Rows are points. Examples show where two turns around zero, p and q, send a point. Write where each new point lands after one turn and then the other. Backwards means that the second turn is done in reverse. Each puzzle has new turns, and all numbers are rounded.
In the rows, zero is written as 128.

Turn p:
[ 85 102 160] => [133  81  92]
[147 185 101] => [ 86 163 165]
[109  93 147] => [151 102 101]
[165 128 131] => [148 139 157]
[134 133 101] => [122 155 126]
Turn q:
[115  67 163] => [171  73 142]
[175 134 111] => [137 152  85]
[124 145  88] => [ 89 136 111]
[107 139 158] => [136 132 165]
[119 155 120] => [107 147 137]
Where do these land?
q, then p: [89 69 85] => [172 127  58]
q, then p: [173 133 149] => [121 160 165]
p, then q: [134 157 120] => [126 130 159]
q, then p: [134 124 137] => [134 132 137]
q, then p: [111 157 148] => [115  97 147]

Turn p:
[ 89 132 103  73  99  92] => [ 98 140  91  97 143  67]
[162 131 105 150 129 100] => [150 172 123 150 120 132]
[114 138 181 116 120 104] => [101 134 173  97 130 115]
[134  95 109 114 173 174] => [157  82 111 152 169 146]
[131 164  99  84 120 137] => [135 135  82  85 139 128]
[164  89 145 168 100 133] => [165 124 164 160  86 119]
[ 98 123 176 149 124 123] => [ 91 113 172 129 116 128]
[132 151 105 169 159 160] => [127 124 107 155 122 188]
Turn q:
[146 137 145 173 167 103] => [144 175 116 101 167 127]
[146 159 116  42  58 126] => [ 91  44 106 111  68  97]
[120 159 134 135 119 186] => [116 141  91 157  95 158]
[141  96 135 133 157 146] => [151 157 156 125 115 138]
[124 103 104 159  95  88] => [162  97 131 143 172 104]
[124 117  98 147 149 106] => [145 123 144 117 165 146]
[113 109 156  97 116 154] => [109 133 148 152  89 113]
[109 144 136 139 163 114] => [105 154 131 118 156 141]
Where do these land?
q, then p backwards: [149 104 156 115 124 114] => [137 114 142 115  95 107]
p, then q backwards: [150  89 155 107 123  79] => [128  74 162 138 134  91]
q, then p: [ 77 116 102 149 170 121] => [114  93 153 131 147 185]
q, then p: [124 190 145 119 116 146] => [101 118  70 141 118 112]
p, then q backwards: [118 156 128 169  88 158] => [143 145 124  86 123 180]
q, then p: [134 154 101 124  89 142] => [149 113 105 165 118 105]
q, then p backwards: [142 106 124  73 113 140] => [120 117 163 145  84 150]
p, then q: [169 114 134 109 147  96] => [120 157 107  80 127 125]
q, then p: [ 90 123 107 186 182 156] => [133 102 124 121 126 219]

Turn p:
[123  85 136 115  72 110  92 118 106] => [100 114 154 112 106 108 103  66 138]
[128 112 130 125 148 120  92 109 139] => [107 150 120 129 156 120 109 113 125]
[ 63  89 140 104 144 117 196 151 123] => [ 89 111 138 108 119 117 225 139 121]
[135 152 149 189  86 126  96  70 109] => [150 158 155 196 103 139  89  81 128]
[143 184 132 107 126 154 106 163 117] => [176 117 133 106 125 118  96 159  91]
[139 165  80 110 135 145 117 140 190] => [139 160 121  83 138 170  98 178 137]
[156 145 134 131 152 125 191  68 104] => [174 113 118 171 163 163 175 108 150]
[ 92  84  95 153 151 115 118 161 113] => [ 57 113 101 133 111 128 135 138 105]
[152 114 152 131 126 163 130 136 122] => [135 104 147 143 140 102 117 144 145]
[148 150 133 116 140 105 143 164 158] => [153 141  94  98 118 114 137 156 141]
Turn q:
[143 125 156 118  94 130 179 123 147] => [132 157 132 109 146 100 142 163 166]
[135  91  49 139 120 120 144 163 116] => [134  61 160 177 117 132 151 155 137]
[ 80 128 150 152 160 176 130 147 130] => [ 92 134 147 127 179 164 104  99 130]
[116 159 109  90 123 132 173 112 133] => [113 128 116  94 127 149 174 158 144]
[123  84 108 116 153 114  92 102 132] => [165  96 133 127 129 118 143  87  97]
[162 125 105 152  87 129 107 125  80] => [148 123 155 150  64 130 103 134 146]
[ 75 141 151 129 135  85  94 153 105] => [ 70 108 104 123 113 104 106  87 111]
[140 146 102 107 128 133 110 180 202] => [132 128  66 191 162 139 155 142 132]
[122 137 121 150 162 108 105 121 161] => [123 139 119 149 140 127 139 115  76]
[130 141 164 116  84 117 143  94 121] => [128 167 127  92 104 100 135 128 156]
[181 133 193 139 162 164 132  90  82] => [169 168 148  69 128 147  56 142 113]
Where do these land?
p, then q: [158 212 107  94 108 144 135  82 143] => [200 159  98 124 131 177  81 157 133]
p, then q: [125 101 123 133 157  91 144 124 114] => [116 112 161 124 130 140 169 136 118]
p, then q: [157  94 183 107 156 146 120 135 113] => [127 103 126 124 142  82 131 134  66]
q, then p: [103 127 153 101  73 122 105 143 102] => [110 180 142  98 120 160 120 106 154]
p, then q: [123 168  91 187 158  82 111 132 103] => [120 118 174 167  68 181 131 128 143]
q, then p backwards: [107 162 120 101 156 134  94 146 141] => [129 124  84 135 156  92 127 118 104]
p, then q: [140  95 136 164 158 143 158  76 175] => [ 88 168 134 158 184 152 141 143  92]
q, then p: [137 121 130 127  97 124 112 151 149] => [122 153 106 142 110 146 119 133 143]
p, then q backwards: [128  92 103 140 136 125 198 132 137] => [103 149  78  92  99 140 157 146 135]
p, then q: [114 152 160 156 154 141 106 141 133] => [ 95 123 125 143  96 122  96 145 110]
q, then p: [117  84 103  96  54 155 125 146  98] => [107 180 143 117 128 121 126 136 215]
